Rows are points. Two turns around zero, p and q, are shown by what they do to some points. Write where each new point lands after one turn and then the other. Backwards means that the second turn is done in reverse. Each puzzle has new turns, and all numbers are rounded.
(in the rows, 128 means zero)

Turn p:
[110  90 156] => [131  78 123]
[103 123 126] => [106 116 125]
[158 149  78] => [133 185 105]
[142 150 152] => [143 134 159]
Turn q:
[149 142 175] => [171 104 149]
[134 133  87] => [116 165 111]
[123 152 144] => [137 128 156]
[107  86 105] => [ 88 117  96]
Where do these land?
p, then q: [138 102 144] => [136 125  97]
p, then q: [144 154  92] => [133 161 162]
q, then p backwards: [120 106  75] => [109 131  73]
q, then p: [106 129 163] => [142  89 125]
q, then p: [141 170 125] => [148 141 165]
p, then q: [119 108 168] => [132  94  98]

Turn p:
[129 119 148 116 136 109] => [124 120 158 123 126 133]
[135 197 145 144 155 149] => [166 189 126 148 120 159]
[109 113 132 118 105 123] => [ 97 119 130 128 118 117]
[ 99 132  76 111 147 122] => [107 149 109 102 176 119]
[195 143  92 109 128 109] => [181 126 121  69 123 110]
[120 105 126 146 124 104] => [122 109 141 141 141 103]
[135 106 151 135  90 102] => [119 101 150 136  97  97]
[102 109 154 145 140 206] => [107 112  89 177 123 188]
Turn q:
[138 144 124 149 112 125] => [141 121 111 147 120 115]
[134  96 174 129 149 123] => [137 137 175 100 115 110]
[158 112 100 144 134 152] => [157  91 127 128 149 139]
[124 131 146 126 199 105] => [141 176 176 130 161 126]
[ 88 143  85 147 140 123] => [ 97 125 118 167 168 127]
[140 140 136 126 104 168] => [137 104 122 136  94 153]
[114 129 131  76  59  99] => [ 87 142  68  87  91 125]
Where do these land?
p, then q backwards: [ 79 136 103 116 109 161] => [ 88 149 105 100 103 102]
q, then p: [157 103 119 116 139  91] => [142 140 148  82 140 141]
q, then p: [123 105 126 142 123 154] => [112  96 137 137 127 134]
q, then p backwards: [117  95 122 151 147  67] => [108 131  79 137 126  73]
p, then q: [164 146 125 136 171 104] => [182 147 142 112 116 145]
p, then q: [141 145 140 137  76 142] => [120 111  78 130 116 105]
p, then q: [114 164 161  97 131 177] => [112  97 111 169  94 169]

Turn p:
[182 149 144 125 140 152 132 133 110] => [188 122 131 147 119 133 146 143 132]
[117 109 128 129 177 167 103  72 109] => [154 157 125 108 140 189 134  80 108]
[118 127 155 144 100 130 137 110  97] => [116 147 130 145  90 133 142 131 100]
[ 97 151 176 172 113 177 117 158 115] => [118 146 182 150  90 175 112 171 125]
[ 94 109  84 126 123 163 132 175 119] => [ 97  83 113 109 136 170 105 161 130]
[164 110 153 102 143 103 143 107 153] => [150 129 135 112 129  90 166  95 145]
[168 112  95 138 102 102 155 135 135] => [116  97  94 160 140  98 155 130 140]
[101 172 133 123 112 116 148 153 170] => [106 150 136 117 125  98 104 168 168]
[106 155 136 135  75 117 119 131 145] => [ 97 143 130 149  96 105  94 139 141]
[150 103 105 126 203 125  99 147 176] => [152 101 157 106 206 138 127  98 160]
[120 113 135 109 110 111 106 103 104] => [125 129 119 123 106 116 117  96  94]
[121 126  91 108 139  74 145 111 102] => [118 133  83 111 159  92 134 123  91]
Turn q:
[116  86  92  92 152 135 108 127 121] => [ 93  98  78 106 111 134 127 137 125]
[133 167  97 162 133 142 145 137 131] => [159 162 113 151 141 123 158 143 118]
[112 149 114 192 135 100 161 152 108] => [129 153 157 172 141 141 174 156  94]
[160 113 175 134 106  69 105 118 111] => [124  98 199 110 119 101 103 127 103]
[140 170 122 151 141 143 114 133 137] => [155 158 117 140 151 110 120 146 122]
[110 165 112 138 118 152 140 170 109] => [152 163 122 129 137 166 146 163 136]
[172  84 194 116 123 141 115 100 124] => [135  75 155 103 155 122  84  77 126]
[178 103 152  88 127 118 109 127 135] => [125  95 139  73 137 100 109 111 135]
[109 119 110  81 128 139 140  89 116] => [114 133  95 111  86 143 121  93 127]
[ 87  82 104  93 101 149 102  92 137] => [114  87  86 137  71 144 103 115 157]
[124 155 106 150 127 131 174 165 180] => [134 164 128 152 152 114 187 137 170]
[ 95 144 157 138 144 116 125 126 128] => [104 152 146 151 135 137 105 130 126]
Where do these land?
q, then p: [146 150 160 108  82 103 147 139 143] => [148 148 156 119  92  88 139 116 157]
q, then p: [140 107 138 135 133  89  42 132 111] => [111  70 173 120 127 111  98 117  75]
q, then p: [108 149 152 119  65 160 151 150 134] => [158 132 147 146 103 136 136 120 199]
p, then q: [144  36 155 138 143 100 159 105 114] => [101 135 141 140 103 174 161  46 104]
q, then p: [124 152  83 152 154 141 163 124 115] => [136 144  85 146 144 140 146 175 120]
q, then p: [130 145 105  99 145 178 126 132 124] => [151 117  83 123 151 137 103 130 151]
q, then p backwards: [107 146 154 125 150 100 103 143 158] => [ 97 157 129 149 116 102 127 146 160]
q, then p: [119 147 135 135 150 164 144  91 147] => [138 165 104 157 158 140 117 111 131]
p, then q: [128 145 155 141 139 146 112 144 115] => [150 124 148 116 157 138 110 131 131]
q, then p: [104 134  98 133 154 125 133 109  93] => [121 129  96 143 118 153 114 157 101]
p, then q: [157  97  74 123  94 100 129 138 154] => [ 83  91 107 170 106 105 154 131 118]

Turn p:
[119 113 155 130  94 175 100 159 161  99 130 103] => [ 94 159 106 113 118 121 130  96 123 163 100  76]
[ 94  94 141 142 135  95 158 159 119 167 119 155] => [116 150 172 122 184 125 146 160 141 102 119 139]
[130 159 159 150  84 110 151  94 151 141  99 159] => [158 112 128 103 154  88  96 142  93 133  85 148]
[138 101  91 147 156 134 132  96 145  99 105  89] => [129 127  89 137  83 142 167 119 143 109 101 156]
[162 150 157  90 110 116 111 113 126  86 113 137] => [164  97 120 107  98 122 122 140  96 143 133  85]
[ 95 106 132 138 137  87 129 142 168  93 188  90] => [114 171 154 144  77  98 117 134 184 102 107 101]
[153 151  71 126  93 128 148 148  96 173 102  83] => [124 105 127 149 142 100 171 123 138 192 159 184]
[ 92 120 154 100 156 133  98 121 119 126 141 126] => [137 153 129 105 128 140 122 107 137  95 159  99]
[125 157 147 139 167 114 153 120  83 138 145 138] => [131 100 148 155 145 116 117 125 115  79 161 135]
[167 161 147 128 126 163  80 147 147 145 105 129] => [153 108 116 135 150 152 119  78 113 174 116 100]
[ 87 127  80 156 122  80 143 109  87 120 126 150] => [118 106 111 119 143 106 122 184 173  95 146 168]
[106 131 105  95 136 151 143 161 124 135 131 170] => [120 161 120 146 159 155 119 163 115 140 160 121]
[159 101 110 115 110 144 151  98 152 163 105 136] => [138 139 136 110 121 153 142 133  94 156 106 180]
[166 122 143 137 167 161  93 126 114 107 184 126] => [ 99 103 139 150  91 174 100  86 128 111 140  97]
Turn q:
[ 93 155 112 114 158 114 107 114 134 153 117 101] => [120 171 138 134 127 133 105 156 153 109 101 104]
[118 145 103 104 181 158 177 142 108 117 120 163] => [136 104 129 138 161 103  93 119  97 152  63 114]
[143 155 156 137 164 136 114 170 150 131  87 164] => [140 116 131 140 125 118  97 173 120 195 141 112]
[165 112 141  99 159 122 168  92 120 128 136 158] => [166 118 152 108 169 100 150 128  84 124 115 122]
[138 171 138 130  94 125  90 134 134  95 171 160] => [154 100 118  86  95 138  91 135 143 121 149 173]
[101 119  92 136  86 149 119 178  89 102 136  81] => [ 60 106  89 145 103 135 106  80 150 104 132 128]
[114  84 100 161 112  91 171 126 121 127 130 135] => [117 115 167 144 128 127 174  76 147 135 112 134]
[ 96  87 123 128  95 177 159 129 123 145 172 117] => [105 132  75 135 130 129 172  95 118 114  94 169]
[126  81  91 108 116  98 131 135 163 128 124 119] => [126 127 124 109 145 132 169 101 175 133 127  94]
[175 125 156 121 126 123 105 113 101 179 161 119] => [135 153 126  99  90  95 154 149  86 100 151 126]
[163 150 160 152 100 146 180 163 133 151  84 109] => [122  77 119 194 107 133 157 161  96 138 145 110]
[112 170 132 131 125 115  90  98 152 133 122 129] => [150 153 141 118 114 162 104 163 150 117 132 134]
[ 83 106 160 118 112  87 109  85 157 108 155 116] => [129 158 146 105 162 142 151 140 180 100 145 176]
[164 134 147 166 161 148  89 131 146  96  95  96] => [149 154 117 167 134 129  89 128 122 147 195 108]
[131 128 109 114 132 131 109 112  90 128 109 153] => [113 134 148  97 129 144 107 116  98 132 119 113]
Where do these land?
q, then p: [139 127 114 126 111 182 127 116 128 141 164 153] => [128 100 104 116 126 149 136 158 111 153 157 160]
p, then q backwards: [137 176 113 109 123 172 138  91 160 139 150 123] => [139 142 128 179 150 184 105 131 113 111 146 139]
p, then q: [125 157  89 139 141 155 166  99 137 102 101 149] => [120 111 143 119  92 136 101  71 122 160 112 110]
p, then q: [125 122 145 128 137 150 135 172 155 129 162 139] => [117 157 128 168 111 140 100 154 128 117 136 143]
p, then q: [112  92 143 124  95  96 124 137 157 116 144 113] => [115 103 127 135 134 141 136 185 154 116 137 113]
q, then p backwards: [137 156 124  85 156  83 132  99  98  86  87 146] => [130 129 189 133 119  95 116 143 106 157 153 190]
p, then q backwards: [ 89 153 114  92 186  86 100 111  84  88  99 135] => [189 149 140  99  95 116 114 113 187 113 147  70]
p, then q: [143  72 160 131 100 157 110 176 133 145 120  95] => [109 148 135 166 163 141 150 179 112  94  84 132]
q, then p: [139  77 156 154 115 107 166 145 107 147 152  80] => [112 129 143 139 120  76 107 179 133  75 106 152]
q, then p: [120 131 176 146  97 129 123 160 121 154 124 134] => [ 91 151 148 126 167 116 112 160 137 140 131 131]
q, then p: [113  88 137 125 117  97 127 171 131 182 114 102] => [126 180 139 146 144  62 135 146 137 124 117 147]
p, then q backwards: [125 140 105 140 126 162 128  79 131 147 126 180] => [107 156 146 118 116 182 108 110 116  90 139 147]
p, then q: [116 159  88 117 130  73 106 139  78  98 100 127] => [154 111  99 125 124  77 172  90 175 142 133 110]
q, then p backwards: [119 161 115 157 140 163 115  82 143 117 128 133] => [132 143 118 112 162 140 125 105 177 147 135 158]
p, then q: [182 108 139 146 147 108 123 146 159 128 150 111] => [119 131 125 167 136 166 161 148 105 139 163 142]
